Each row of a before or after table is a point. The points were changed in one or more steps. Then noise was added and the rows were shuffled. The steps act on how far a point lies along the listed directions, d1 being the first. Name the steps. A step turns or swaps two directions, mirrors them in a line or flattens them onto one, adds a multiple of one to another, or multiplies one. Angles are multiples of 10 degrees, from the lower direction toward the higher: turns from -170 to 170, lines from 10 to 170 but not 90. Use the fewest steps. Two steps may share a direction if one is a turn and the other turns, adds or multiplies; they go together, in the order done. Otherwise the lowest direction goes first.

Directions:
(1): [.11, .33, -.34]
(2): [-.40, -.13, -.26]
(3): [.27, -.33, -.24]
Before (14 x 3):
[[.03, -.16, .00],
[-.06, -.57, -.09],
[.13, -.32, .06],
[.29, .38, -.25],
[.27, -.01, -.15],
[.17, -.08, -.14],
[.40, -.29, -.37],
[.34, .24, .20],
[-.02, -.28, .06],
[.03, .26, .20],
[.23, .24, .17],
[.02, -.15, .06],
[.15, .25, -.21],
[.13, -.07, .12]]
After (14 x 3):
[[.19, -.30, .09],
[.24, .28, -.15],
[.28, .34, .36],
[.63, .38, .44],
[.88, .42, .54],
[-.09, -.31, .02],
[.46, -.27, -.33],
[-.36, -.67, -.29],
[.32, -.01, .25],
[.22, -.06, -.11],
[.45, .04, -.04],
[.03, -.14, .06],
[.00, -.17, -.02],
[.53, .47, -.08]]
Steps: multiply d2 by 2.5

Directions:
(1): [-.33, -.21, -.05, .46, .31, .22, .35, -.08]
(2): [.17, -.07, .45, -.22, .38, -.30, .33, .10]
(3): [.25, -.60, .26, .16, -.15, .02, -.24, -.22]
(4): [-.24, -.02, -.06, .05, -.33, -.53, .24, -.36]
Before (10 x 8):
[[.24, -.14, .03, .05, .20, .47, -.01, .30],
[.16, -.11, -.03, .02, .15, .40, -.11, .19],
[.15, -.04, -.08, .16, .30, .33, -.26, .22],
[.46, -.21, .50, -.43, .10, -.40, .17, .16],
[.35, -.22, .28, -.28, -.36, -.34, -.26, -.20],
[-.39, .57, -.11, .12, .26, -.12, .57, -.06],
[-.25, .38, -.25, -.08, .09, -.03, .23, .10],
[.20, -.10, .24, .09, .37, -.14, .10, -.24],
[.03, -.24, .14, -.25, -.02, -.26, .19, -.14],
[.65, .06, -.19, .28, -.02, .74, -.63, .31]]
After (10 x 8):
[[-.01, -.15, -.02, .38, .27, .09, .04, -.31],
[.28, -.14, .08, .00, .21, .40, .02, .30],
[.26, -.09, .10, -.08, .19, .30, -.07, .24],
[-.26, -.33, -.43, .53, -.31, .44, -.05, -.15],
[-.19, .39, -.16, -.16, .13, -.10, .24, .13],
[.96, .12, .20, -.14, .18, .39, -.54, .43],
[.02, -.28, -.14, .17, -.55, .06, -.41, -.36],
[-.21, -.28, -.18, .11, -.15, .04, .09, -.23],
[-.35, .57, -.08, .06, .30, -.18, .56, -.04],
[.29, -.04, .08, .00, .37, .19, -.22, .25]]
Steps: mirror d1 and d2 in the line at 30 degrees

Directions:
(1): [-.17, .41, -.29, .26, .14, .23, .32, .12, .53, .25, -.02]
(2): [-.13, -.36, .08, .55, -.32, .03, .38, .18, -.22, .09, .30]
(3): [.28, -.20, .61, .19, .14, .35, -.05, .08, .38, -.17, -.18]
(4): [.02, -.43, -.59, .22, .15, .18, -.24, .11, .06, -.34, -.23]
Before (10 x 11):
[[-.07, -.20, -.43, -.06, .03, .17, -.21, -.08, -.25, -.07, -.15],
[.03, .33, -.30, -.01, .18, .26, -.09, .11, .57, -.06, -.14],
[-.31, .25, -.63, -.25, .02, -.19, .02, -.05, .14, -.06, -.09],
[-.12, -.42, .22, .56, .01, .16, .35, .31, .05, -.18, .11],
[.10, -.68, .50, .26, -.26, -.12, .03, -.01, -.31, -.29, .03],
[.00, -.37, .22, .38, .08, .22, -.05, .02, -.05, -.10, -.05],
[-.04, -.62, .03, .40, -.06, .35, .02, .18, -.03, -.18, -.17],
[-.03, -.03, -.50, .40, -.01, .19, -.08, .17, .01, .16, -.02],
[-.26, .94, -.82, -.21, -.05, .02, .40, .02, .62, .45, -.24],
[-.10, -.05, .29, .29, .00, -.03, .23, .15, .05, -.09, .03]]
After (10 x 11):
[[-.19, -.17, .03, .52, .03, .18, .23, .06, -.05, .13, .10],
[.38, -.47, -.39, -.78, -.12, -.21, -.75, -.19, -.37, -.60, -.58],
[-.13, .19, -.40, -.02, .17, .32, -.01, -.05, .14, .13, -.22],
[-.14, -.15, .14, .26, -.12, -.17, .13, .11, -.22, -.13, .11],
[-.31, -.23, -.26, .53, -.10, .32, .36, .20, .09, .07, .02],
[-.28, .18, .15, .45, -.25, -.05, .63, .08, .16, .38, .28],
[-.08, .08, -.37, -.39, .13, -.15, -.29, -.11, .18, -.33, -.29],
[.06, -.13, -.55, .22, -.02, .11, -.31, .10, -.18, .02, -.07],
[-.32, -.39, -.16, .48, -.09, -.07, .40, .26, -.21, -.10, .18],
[.28, -.35, -.04, -.03, .06, .17, -.42, .10, .13, -.41, -.19]]
Steps: mirror d1 and d4 in the line at 70 degrees; turn d2 and d3 by -40 degrees
